Every row gives one point. Any point is a mix of the corners, with weights that add up to 1. It lies inside the corners' shape when no weight is negative. Say inside or outside, and name the corners with a negative weight.

Corners:
(1): [-79  22 -21]
(2): [-48  42 -62]
(3): [65 -2 38]
(4): [   1 -110    2]
Points:
[ 9 14 -9] => inside
[-60   1 -17] => inside
[-55  15 -14] => inside
[-56 -42 -23] => outside (3)
[  8 -47 -13] => outside (1)
[-23   9  -6] => inside
[ -8 -85  -2] => inside
[-43  32 -52] => inside
[-32 -46  -9] => inside

Corners:
(1): [-49 -33  80 -18 -19 -28 -41  30]
(2): [-67  29  -8 -15  16  14  61  12]
(3): [ 89 -70 -15  92  54  56 -50 -58]
(4): [ 36 -65 -24  87 -26 -26 -48 -45]
(5): [-84  34 -41 -42  13 -31 -30  26]
(6): [ 34  76  55  14  71 -24   5 -38]
(7): [-11 -11 -31 -65 -49  39 -47  -8]
(8): [-72  57  19  -4 -55  30   7  24]
(9): [ 61  76  46 -32 -48  45   8  52]
Points:
[ 45 -17   2  41   2  25 -28 -18] => inside
[  5  -3  18   9 -15  -6 -38   0] => outside (2)
[ 56 -28   9  20   8  32 -26 -23] => outside (5, 8)
[ 22  11  27  -4 -52   8 -42   0] => outside (2, 3, 5)

Corners:
(1): [-45  40 -24  -4 -26  89  49 -26  -8   9  21  24  40   6]
(2): [-26 -61 -16  28 -46 -57 -12  15 -12 -33  40  -1 -28  27]
(3): [ -8  64  34 -15 -49  36 -13  86  94 -38   8  60  72 -99]
(4): [-23 -16  10   2  -1  -1 -50   7 -55 -38  13 -58  30   9]
(5): [ 60 -34  -1 -82   7  50  35 -74  82  51 -19  58 -35   6]
(6): [-79  86  16 -76 -11 -47 -53  95  74   2 -77  84  -5  95]
(7): [-23  10  75 -38 -53  26  22  48  46   3  29  75  12   6]
(8): [-42  33   6  18  -3 -87  25 -42 -21 -20  38  41   2 -26]
(9): [  44  -29   40   41   16  -29  -48   49    1 -105   52   11  -13   44]
(10): [  36  -26  -47 -121    9   34    6  -33   -8   47   27   13   22   41]
(11): [  9 -26  -4 -53  26 -11 -22  -6 -22 -84  41  56 -67 -61]
(12): [  5  -5   1  -6  34  29 -67 -58  -2   2  18  85 -30 -85]
(13): [ -5 -37   0  24  28  34  74   1  -9  40  29 -41  55 -46]
(14): [-28  37  44  37 -12 -49  54  67  32  36  68  10 -77  -1]
(15): [ 45  -9  15  64  -8  13  51  29 -56   8 -22 -17 -11  42]
Points:
[-11   5  11  -7 -26  -5  33  27  12  14  24   3  16  32] => outside (11, 12)
[ -6   3  12 -22  -6 -12  -5  18  21  -1  14  33 -13   3] => outside (1)
[-23   5  13   9  -9 -14  28  13 -12 -10  18   7 -14  32] => outside (3, 10, 12)
[ 5  3 15 -4  6 12 20 12  7  1 14 15  8 -4] => outside (2)
[ 20 -23  -5  -9  14  -3 -14   1  -4 -28  -1   8  14  -8] => outside (1, 7, 14)
[-34  14   9  -8 -11  -7 -31  18  -1 -45  32  30  30 -39] => outside (5, 14, 15)

Corners:
(1): [ 30   7  20  90 -49  21 -32  50  11   4 -21  38  74  35   8 -36 -26 -26
   3 -29]
(2): [-59  24  82 -12  -8  12  17 -34  35  38  59 -21  -3   9  32   6  60   4
 -59  44]
(3): [ 39 -70   3 -40 -26 -37 -93 -77 -41 -67 -19  75 -16 -75 -37   9 -35  12
  30   0]
(4): [-51  46 -10 -20 -55 -46 -39  30  22  -9 -43  94  95 -63 -11 -50 -39 -16
 -36   1]
(5): [  2 -25  -5  97 -63 -82 -10 -61 -73 -24 -89  86  13 -29 -59  -8  16  47
 -17 -39]
(6): [-51  13  64  15  -6 -30 -46  62 -48   0  17  55  55 -49  21   9 -33 -38
  11 -66]
(7): [  32   26   23   23  -26   48 -103   25   11  -42   15   63    3  -50
   74   -5   62   33  -64   52]
(8): [-31  -9  90 -43  43 -20 -34  32  42  74 -48   3 -29 -27  11  18  -2  63
  23   2]
(9): [-70  80 -35  67  -1  31 -71 -13 -18  89 -11 -42  56  28 -39  27   2  63
   1  69]
(10): [ 30  92   2 104  47 -64 -15 -26 -73  88 -24 -69  63 -39 -51  26  58  66
  49 -45]
(11): [-61  76 -16  -8  12 -49 -57 -45  12  55   9 -23   8  95  76 -17  75 -58
 -26  30]
(12): [-24   3   2  -7 -68 -39  -6  44  -5  36   4   5   3 -57  66  11  55 -16
  22 -44]
(13): [ -8  -4  -6  13 -31 -42   4  71 -11  34 -84  69  65  12 -60 -62  50  -5
 -35  34]
(14): [-45  48   7   3  -3  21 -64 -54 -79 -32  24  44  -3 -29 -40 -14 -42  53
  28 -63]
(15): [-77 -49  13  10   9  52   0  42  42 -58  24  67 -19 -64   9 -39  52 -62
 -16 -61]
(16): [-32  51 -47  82 -49 -54 -91 -16 -62 -27 -88 -47  22 -27 -15  58 -53  -3
 -56 -32]
(17): [ 29 -23  24  33 -29 -50 -53  26  20 -51  17  62 -27  49 -44  -2 -55  17
 -27  39]
(18): [ -42   88   63   27  -11  -59  -14  -51  -56   59  -22 -101   15  -15
   15   19   79   12   57   52]
(19): [-29   2  72  19 -51 -31 -18  58  -9 -85  32 -28  69 -58  55  24  31  80
 -26 -14]
(20): [ -8  49 -31   6  71 -15  14 -12 -31  17 -50  70  69  21 -67  57 -72  78
   6  13]
(21): [-24 -21 -42 -11   3 -21 -50 -50 -26  20  18  45 -54  45  65 -49 -21 -30
 -51  73]
Points:
[ -5 -44  41 -15 -30 -26 -36   6  10 -47 -19  64  -8 -40  21   9 -25  -2
 -23   8] => outside (9, 10, 11, 13, 14)
[-28  30  -5  32 -22 -29 -57 -11 -30  -3 -32   4  20 -16  -6  14 -13  11
 -18  -9] => inside
[-13  13  32 -11   4 -14 -25  19   4  -3  13  34  21 -21  23 -12  20   1
   0  -6] => outside (5, 9, 16)
[-46  59  16   9  33  15 -35   2  16  61  13  21  17  43  -6 -26  15 -10
 -13  43] => outside (3, 5, 12, 16, 19)
[-23  29 -11  69  -5 -38   0   6 -26  57 -64  14  34   7 -62  15 -39   9
   0  -6] => outside (3, 7, 11, 14, 19)
[-26  19  12  20   1 -37 -21 -45 -32  22 -12  18  -1 -10 -16   1 -12 -11
  25 -34] => outside (7, 9, 13, 19)
[-16   4  21   9 -15 -28 -26   8  -9 -12 -14  34  15 -22   5  -7  14   3
 -11  -6] => outside (9)
[-20  40  18  53  -5 -54 -28 -25 -57  52 -43 -11  32  17 -49  23   3  18
  34 -24] => outside (4, 7, 15, 19, 21)

Corners:
(1): [ 28 -18  71   0 -12 -21   0  26  15 -24 -19  39  -8 -15  15  40 -53 -63
 -10 -21]
(2): [ 11  37 -52  62 -21 -68 -24 -20 -88 -42 -12  30 -41  -3 -72  35  45  11
  32 -33]
(3): [ 18 -56  48 -36 -39  23   5  64  26 -52  34  14  19   2  55  17 -58 -22
 -61 -68]
(4): [ 41 -24 -64  57 -20  28 -24  11 -50 -44  14  -4  19  27 -24  -7   6  49
 -26  27]
(5): [-29  -1  -1  59  -1 -25   8  10  -4 -37 -24 -22  -6 -41  41   5   0  35
 -15  36]
(6): [-58 -14  12 -38 -13  52 -22  60 -83   2  15   1   6  14 -32  72  -6  47
  31 -28]
(7): [-56 -23 108 -44  15  63 -40  -2  53  38 -46   8  16  -7  72  26 -27 -70
 -79 -70]
(8): [-24  37  33  38 -23  13 -43  15 -39 -16 -29 -19  20  26 -24  58  32 -60
 -45  -5]
(9): [ 11  55 -18  62 -28  40 -15  20  -4   9   2   8 -17  38 -18  26  18  55
   3  -9]
(10): [ 31 -24   7   9 -42  63 -13  36   5 -62  43  92 -18  21  63 121 -33  -5
   1 -65]
(11): [-15  74  10  41  11 -77  -9 -39  46  -5  13 -27  52 -52 -18 -28 -30  38
  27  -3]
(12): [  3  15 -48  56 -27 -33 -24  27 -70  21  -9  60 -16 -10 -26  35 -63  59
 -34 -19]
(13): [  7 -36 -17 -12 -54 -13 -17  15 -67 -18 -35 -19  -5  23  37 -26 -54 -10
 -21  -5]
(14): [  4  -2  38 -12 -34 -72 -29   0 -53  31 -37   0  62  -7  19 -28  -2  32
   0   5]
(15): [ 50  -7 -74  15 -80  30  -9 -27 -53  31 -20 -40  15   1 -16  -9  62  36
  21 -15]
(16): [-28  28  36  73  17 -75  23 -16 -52 -12   8   3  18  12 -28 -39  41 -60
 -23  65]
(17): [ 31  56 -22  -8 -31 -87  11  40  25 -23 -68  70  49 -86 -10 -49 -37  75
  54  28]
(18): [ 62  -1 -44  73 -50   3 -59  41 -97  36 -72 -40  66  51  27 -23  31 -41
 -52 -42]
(19): [ 49 -27 -30  80 -51 -35 -41  75  29 -14 -49  65   3  16  29  13 -21  -6
 -13  38]
(20): [-28   8  46  60 -18   5  -4 -31  33   8  19  70  28 -24 -27 -20 -38  55
   0  12]
(21): [-37  41  63 -43  -3 -31 -36  37  33 -29   5   4  24 -91  79 -19  -9  18
  16  25]
Points:
[  9  31 -19  43 -26  -8 -28 -11  18 -16 -33  -1  15 -24  20  -2   8  22
   2  -5] => outside (1, 3, 6, 12, 14, 16)
[ -3 -19   7  30 -17  22 -28  33 -60  -9 -15  -4  -4  43   7  44   3 -31
 -42 -26] => outside (11, 15, 17, 20, 21)
[ 29  -7 -24  26 -33 -36   6  18 -45 -23   6  27   1  10 -15   3 -20  18
   7   3] => outside (5, 7, 8, 18, 20, 21)
[ -5   9   6  34 -16 -16 -15  18 -15 -18 -10  21   8 -11   8  12 -17  17
 -12   0] => outside (15)
[-12  13  18  32 -12 -24 -19  10 -16  -6 -16   7  28 -21  -6  -5   1   5
 -13  11] => outside (9, 10, 13)
[ -9   1  14  14 -20   2 -19  20 -17  -6  -6  24   8  -7  11  23 -19  10
 -14 -17] => inside

Corners:
(1): [ 26  50 -65  43  54  22  21 -70 -62  -8  52 -52 -23 -11  22 -20  56 -35
  -3  29]
(2): [ 12 -27 -23 -28  -6  10  24  67  -9   2  24 -20 -13 -41  -6 -51 -23  17
 -82  73]
(3): [-28  -1 -22  -9 -16 -14 -16  37   6 -20 -62  -1 -13   5   0 -18  15   5
  30  13]
(4): [-45 -30  58 -34  35   3 -36  -3 -75 -24  22  -6  29 -78  50 -61  18  29
 -23   5]
(5): [ 43 -32 -58  59  40  -5  34 -73  58 -27 -46   2  45 -28 -22  38  26 -55
   5  -8]
(6): [ 18  25 -13  38 -25  -4   2 -21 -24 -13  -8  27  10   5 -26 -59  14 -52
  -1 -32]
(7): [ 17 -35  10  11  57  23  35  51  79  26 -65   1  -3 -47  64  19 -52 -61
  -7  35]
(8): [-15  27   2  -8 -22  24   7  19  24 -44   4 -16 -29 -56 -17  10 -13 -23
  -4  37]
(9): [-28 -52  -3 -14 -10 -23  -9  16 -37  21 -48 -33   9 -35 -21  15  18 -61
 -48 -10]
(10): [ 21   9 -25   8 -14  39  23  19  -6  -6 -23 -13  25  -6  18 -43 -12   8
  50 -31]
(11): [-37  55 -47 -35 -27  10  10 -21 -35 -70  52 -25  17  12   8   6  44 -17
  14  38]
(12): [-19  -1 -18  -8  99 -13  51   4  27 -33 -38 -65  26 -14 -52 -15  53 -21
   1  43]
(13): [ 13  11 -28  -2  44  45   5 -63  38  18  -4  23  -8  15   0  10   6 -12
  26 -21]
(14): [-79  27  20 -16 -32 -43   4  68  32  59 -29   9 -29  -6   1  15 -65   3
   2  23]
(15): [ 17 -45  11  19   0  36 -18  38   0 -10   0 -42   6   5 -11 -14 -12  -4
 -72 -37]
(16): [ -6  35 -22 -12 -37  43  59  47  24 -27 -12  -4 -14  -2 -36   3  30  82
   3  41]
(17): [ -24   75  -23   -4   18  -25   -9   51   48   45  -37   82  -23   47
  -22   29 -121   19   16  -39]
(18): [ 47 -20   8  40  10  29 -11  56 -85  44  26 -21 -15 -47   8 -41   6   0
  13  41]
(19): [ 28  -4  17  17 -12  23  17  23 -48  -6  -6 -26 -13  11  -3 -44 -32  18
 -14  22]
(20): [-13  69 -21 -62  32 -44 -22 -39 -47 -20  36 -33   7 -35  44  -1  47  -1
 -12  22]
(21): [ -8 -49  18  -1  55 -34  40  23 -20  34  21 -11 -17 -43  50 -14 -16  -2
  -6 -15]
Points:
[  0 -12   1  -2  27   8   9   7 -24  13   8 -26   6 -23  30 -25  -1 -30
 -11   7] => outside (3, 5, 8, 16, 17)
[ -8   7 -15  -9  24  -6  12   7 -11   5  -8 -12   1 -19  17  -8   2  -3
   6  12] => outside (6, 8, 15)
[  9 -30   0   9  48   5  10   2 -10   8  -5 -40  -6 -36  15 -15   9 -28
 -27  28] => outside (6, 10, 11, 16, 17)
[ 13   4 -17   5   2  15  15  13   4  -8 -15  -4   0  -3  -7 -10  -7 -12
  -1   5] => outside (1, 4, 14)
[ -5  40 -27 -11   2   3  12  15  -6  -4  -8 -11 -11   0  -2  -8  -3  -7
   8  30] => outside (4, 5, 15, 21)
